Each row of a before or after table is a point. The points were changed in one or more steps. Then noise was added and the rows were shuffled. The steps act on columns, c1 being the first. Name the steps. A step turns or swaps two columns, mirrors them in a line or flattens them onto one, adds a multiple of one to another, or multiplies or shifts one. Angles are multiples of 10 degrees, from the lower column toward the higher: turns from -170 to 170, lines from 10 to 170 but not 90. Use the fewest steps. Two steps may share a column if one is a turn and the other turns, adds or multiplies; they go together, in the order done. Otherwise the lowest column goes first.

Before (12 x 2):
[[-72 -28]
 [ -8 -27]
 [-31  -6]
 [-20 -32]
 [-29  15]
 [  5 -21]
 [-85   7]
 [-20 -20]
 [ 46 -34]
 [  4 -23]
 [-53  95]
 [ -9 -38]]
After:
[[ 10 -29]
 [  7 -85]
 [ 19   9]
 [-10 -30]
 [ 40 -66]
 [ 23   8]
 [ 24 -16]
 [ 26  52]
 [-85 -69]
 [ 35 -14]
 [ 29  -2]
 [ 37  -1]]
Steps: turn c1 and c2 by 100 degrees

Before (14 x 8):
[[-12  35   9 -43  27  26 -51  42]
 [-58  61  -6  27 -42 -46 -64  36]
 [-27  30 -48  64  29  56 -66  27]
 [ 30  14  67  45  16  52   1 -63]
 [ 29 -19 -33  34 -18  33  13 -50]
 [ -5  58 -52 -14 -49  48 -14 -73]
 [-75 -53  50  53 -53  57  -5 -46]
 [  4 -20  58  30 -70  22  42  37]
 [-14 -48 -26 -34  -8  28 -33  11]
 [ -5   7  30  35  44 -42  21  38]
 [-26 -41 -52 -17  13 -50 -17   6]
 [  5  26 -44 -36  25  48  42 -37]
 [ -3 -41  13 -57  20 -26 -76   4]
 [-65  -9   5 -45   6  -1  47 -71]]
After (14 x 8):
[[  6 -21  58  29 -91  22  41  42]
 [-62 -10   3 -46 -10  -1 -75  51]
 [-74 -52  50  49 -74  58 -45  -8]
 [ 35  11  67  46  -7  54 -67   2]
 [ -6 -42  13 -55   3 -25   3 -72]
 [  2  24 -49 -36   3  50 -35  44]
 [-30 -41 -52 -17  -8 -51   7 -19]
 [ 27 -21 -37  34 -34  36 -50  15]
 [-12  34  12 -40   8  23  43 -53]
 [  0  12  34  33  31 -39  39  17]
 [-30  29 -50  63   6  61  28 -62]
 [ -3  58 -56 -17 -66  52 -75 -18]
 [-55  63  -6  24 -59 -48  37 -61]
 [-12 -49 -24 -31 -28  29   9 -28]]
Steps: shift c5 by -20; swap c7 and c8

Before (13 x 12):
[[-19  20  -4 -17  23  25 -21  35 -16 -20  33  10]
 [ 44  -9  50  -6  42 -16  26 -39  23  -4  -4 -26]
 [  9   6  27  18   6 -13 -25  -9  38  38 -18  35]
 [ 17 -27  12   1  27 -59 -29  -7  42  18  -2  17]
 [ 47  -3  33 -15  53 -23 -28  -6  36  -7 -36   3]
 [ 14   4   3  -7  -4   4  -2  18 -26 -37   8  33]
 [ 27   6  28  15  41 -47 -22 -19   1  10 -31 -17]
 [  3 -18  23  24  45 -26 -24 -33  44 -15 -33   3]
 [ 22  29 -19   1  -7  11 -40  11  -2 -32  37  12]
 [ -7  48  -9 -28  12  -9  -8   1  -1 -33  18  27]
 [ 23   5 -22 -30   6  15  11  -8  -9 -10  -9 -16]
 [ -5  12  18 -38 -23   9 -23   1 -11 -26  12  -5]
 [ 17  17  20 -11 -10  -1  32  21  18 -23 -10 -34]]
After (13 x 12):
[[ 55   8  10  -8 -20   4  -2  18  -4  31  10  31]
 [ 87  -7  17 -15 -45 -22 -29  -6  -6 -29 -36  10]
 [ 42 -37   7  25 -43 -27 -24 -33  -2 -16 -33  12]
 [ 83 -17  37  -6 -35 -17  26 -38 -12 -23  -5 -21]
 [ 33  96  -6 -27 -29 -10  -9   0   3  18  18  29]
 [ 63  10 -17 -31 -10  16  11  -8   6   4  -8 -21]
 [ 36  25  19 -39   2   8 -23   2  -7  34  12  -7]
 [ 63  58 -16   1 -15  11 -40  12   5  29  38  10]
 [ 22  40   2 -18 -30  25 -20  35  -2   1  34   1]
 [ 57 -53  -3   0 -10 -60 -30  -6   1 -31  -1  35]
 [ 57  33  12 -11  -7  -1  32  20  -5  24  -9 -34]
 [ 67  11  25  15 -26 -48 -23 -19  -8 -35 -31  -3]
 [ 49  12  12  17  19 -13 -25  -9  -4 -33 -17  39]]
Steps: shift c1 by 40; multiply c2 by 2; flatten c3 and c9 onto the line at 160 degrees; turn c5 and c10 by -140 degrees; add -0.3 times c6 to c12
